Each row of a before or after table is a point. One or more steps were done to the points. Then noise was added and the rows were shuffled. The steps act on columns, c1 being the first. What was done? A step turns or swaps two columns, mirrors them in a line or flattens them onto one, adds a multiple of one to another, or multiplies or shifts one. Angles are multiples of 10 degrees, from the lower column toward the higher: turns from -170 to 170, lines from 10 to 170 but not 90. Use the fewest steps. Two steps may share a column if one is a turn and the other turns, adds or multiplies; they go together, in the order done. Otherwise the lowest column goes first.
(in the rows, 128 means zero)

Before, 12 rows:
[[164 142]
 [ 95  88]
 [184 156]
 [170 136]
 [103 127]
 [142 113]
 [126  83]
 [ 97 152]
 [131 127]
 [102 163]
 [125 108]
 [190 134]]
After:
[[156 136]
 [ 61 162]
 [ 53  86]
 [ 86 112]
 [ 86  80]
 [121 144]
 [ 63 131]
 [ 90 122]
 [126 135]
 [103 111]
 [144 153]
 [ 57 150]]
Steps: shift c1 by -40

Before (12 x 3):
[[ 92 146 112]
 [130 121 121]
 [102 148 159]
 [106 132 125]
 [118 147 122]
 [199 134 145]
 [ 99 207 177]
 [145 148 119]
 [ 99 121 111]
 [ 96 136 125]
 [109 129 185]
 [139 146 132]]
After:
[[149 141 106]
 [ 97 129 123]
 [140 130 111]
 [ 94 102 103]
 [132 136 137]
 [116 137 110]
 [ 88 134 119]
 [103  73 117]
 [ 88  93  43]
 [ 89 144 136]
 [223 110 119]
 [ 83 145 115]]
Steps: multiply c1 by 1.3; mirror c2 and c3 in the line at 140 degrees

Before:
[[ 88 149 147 111 102  68]
 [121  82 160 127 121 119]
 [134 131  92 168 107 146]
 [142  80  95 127  97  79]
 [117 147 149 151 119 135]
 [ 72 162  92 105 159 145]
 [106 134 133 156 164 106]
 [ 75 146 108 109 163 132]
 [121  98 127 158 159  98]
 [ 73  93 139 134  89 108]
 [ 98  92  89 111 154 126]
 [108 145 157 127  99 126]
 [147 108 156 184 141 132]
 [136 103  84 102 171 104]]
After, 14 rows:
[[151 124  95 176  97 128]
 [ 39 106  91  94 159 129]
 [ 64 111 148 106 102 129]
 [160 183 154 146 142 129]
 [ 45 110 108 111 162 128]
 [117 126 159 173 121 127]
 [ 92 158 132 120 162 129]
 [108 152 148 111 119 129]
 [141 102  85 153 170 128]
 [138 168  90 124 106 128]
 [ 80 110  87 163 153 129]
 [119 158 128 156 160 128]
 [ 39 131 137 163  89 126]
 [ 97 127 155 111 102 129]]
Steps: multiply c1 by 1.6; turn c2 and c4 by -90 degrees; multiply c6 by 0

Before (11 x 8):
[[125 134  85 122 160 165 131 202]
 [142 135 107 102 153 133 147 134]
 [140 109 157 143  77 144 131 115]
 [128 159 110  66 148  89  82 132]
 [103 180 130  93  76 126 114 195]
 [162 147  94  67 121 117  88 117]
 [140 110 169  89 164 128  76 145]
 [182  90 164 143 150  98 118 190]
 [ 94  86 135  88  90  84 133 107]
 [126 137  98 159  95  88 100 127]
 [146 122 116 125 167  83 139 170]]
After, 11 rows:
[[148 123 132 126 150 154  93 175]
 [138 110 132  94 142 162 170 156]
 [181  91 126 147 148 156 114 190]
 [141 108 126 145 118 115 136 102]
 [ 92  84 131  85 115 157  92  97]
 [130 160 126  68 129 186 137 140]
 [120 131 127 120 154  98 155 204]
 [163 152 130  69 127 159 150 113]
 [102 179 126  91 146 138 136 168]
 [145 137 128 105 137 113 114 144]
 [124 138 123 159 129 177 127 113]]
Steps: multiply c3 by 0; flatten c5 and c8 onto the line at 70 degrees; turn c6 and c7 by 140 degrees

Before (10 x 9):
[[ 96  90 131 145 106 164 146 176 136]
 [ 95  87 150 197 112  86 137  69 131]
 [151  87 111 121 120 135 107  76 127]
 [149 100 147 129 160 106 134 132 145]
 [155 119 137 123 109 101 159  89 155]
 [158 137 133 205 153  83 137  96 107]
 [ 90 105 151 146 100 107  90 127 133]
 [149 102 159 124 120 154 152 106 114]
 [120 137 121 137 170 105 116  88 123]
 [155 117 135 128 150 211 114 138 154]]
After:
[[ 93 201 142 155 148  83 110  90 125]
 [152 124 185 170  80 107 134 129 132]
 [118 128 110 141 139 105  86  91 144]
 [149 151 176 112 149 106 104 141 142]
 [148 147 204 110 144 155 147 102 128]
 [165 134 135 164 132 163 156 174 110]
 [132 143 151 104 146 102 162 107 171]
 [154 170 183 199 128  86 147  80 160]
 [133 148 147 109 124 210 103 150 147]
 [164 152  84 106 106 134 124  84 154]]
Steps: turn c1 and c4 by -50 degrees; turn c1 and c2 by 110 degrees; multiply c3 by 2.5; turn c5 and c7 by -60 degrees; turn c8 and c9 by -30 degrees

Before:
[[142  87 159 105 113 138 134 101  84 127 131]
 [166  89 143 180 125 195 131 126 114 118 124]
 [132 149 133 109 109 124 111 144 120 102 125]
 [ 84 132 140  64 119 126  64 146 163 129 176]
 [139  88 119 146 134 168 139 117 196 165  83]
 [ 79 149 146  99  91 140  84  91 162 115 134]
 [152 123 137 116 178  96 124 105  95 124 141]
 [ 98 112 111  97  92 104 106 121 159  94 171]
 [ 99 124 139 114 103 123  69 114 126  77 154]
 [127 110  94 117 111 125 120 139 160 206  89]
 [107 110  86 132 150 182 180 140 163 181  89]
 [123 127 123 153 117 140 123 109 124 153 157]
 [119 159 134  72  78 133  95 115 190 118 172]
 [167  97  90 142 136 192 119  93 105 125 116]]
After:
[[220  96  95 139 132 193 118  90 103 126 116]
 [191  84 103 104 115 137 136 158  83 126 130]
 [216  92 128 181 129 194 130 141 115 124 125]
 [205 121 103 114 179  99 121 140  98 121 140]
 [147 125 110 111  99 124  72 141 125  75 154]
 [130 150  90  99  88 138  81 146 163 118 138]
 [136 132 142  61 118 129  65 139 165 134 176]
 [179 145 142 108 106 126 113 133 119 104 126]
 [150 113 117 101  93 104 109 114 159  92 170]
 [155 113 145 128 149 185 183  86 164 178  85]
 [164 160 114  72  78 136  98 137 187 116 174]
 [179 111 136 120 113 123 120  95 161 205  92]
 [171 131 109 151 117 139 120 119 123 153 152]
 [190  90 116 149 137 169 137 118 193 165  83]]
Steps: shift c1 by 50; swap c3 and c8

Before (12 x 14):
[[127  72 175 138 131 134 137  75 134  99 156 117 151 123]
 [ 87 137 119 122 140 102 150 201 115  94 173  80 164 170]
 [157 119 172 133 156 129 176  75 137 121 125 113 153 125]
 [112 134 154 128 126 137 137  75 154  79 132 106 174 153]
 [119 123 198 146 157 128 145  49 111 121 142 159 155 145]
 [129 122 127  89 166 105 110 157 122  92 152  88 144 183]
 [149 133 184 111 106 111 150  70 127 108 161 139 149 127]
 [ 95 131 124 105 174  80 151 171 143  49 172  86 124 169]
 [108 132  79  85 166 127 134  85  82 106 148 101  88  89]
 [117 132 116 105 182  94 120 168 141  73 157 125 172 127]
 [102 136  90 129 138 105 101 101 136 125 126  88  62  97]
 [120 127 125 128 149  73 133 155  90  60 135  89 154 152]]
After (12 x 14):
[[138 119 122 132 153 167 161  76 137 128 130 113 134 155]
 [ 83 137 125 130 136  95 125  98 139 121 121  92 121  57]
 [ 70 128 115 104 175 116 178 170 144  52 165  86 113 128]
 [104  70 121 139 131 141 130  77 133 111 159 117 133 147]
 [104 126 119  90 164  98 136 156 123  91 155  85 111 152]
 [100 123 127 148 155 137 141  52 110 131 140 158 134 157]
 [ 96 134 124 122 126 139 127  73 153  81 136 107 135 177]
 [101 127 116 131 153  97 176 158  91  61 137  88 125 152]
 [ 93 134 125  84 164 132 132  82  83 101 142  98 129  84]
 [ 95 135 114 107 182  95 149 168 138  74 159 122 144 172]
 [129 133 128 111 105 132 159  68 126 115 164 140 141 149]
 [ 67 140 121 121 143 126 164 201 111  99 174  85 130 168]]
Steps: shift c1 by -20; flatten c3 and c10 onto the line at 80 degrees; turn c6 and c7 by -50 degrees; multiply c14 by 0.4; turn c13 and c14 by 70 degrees
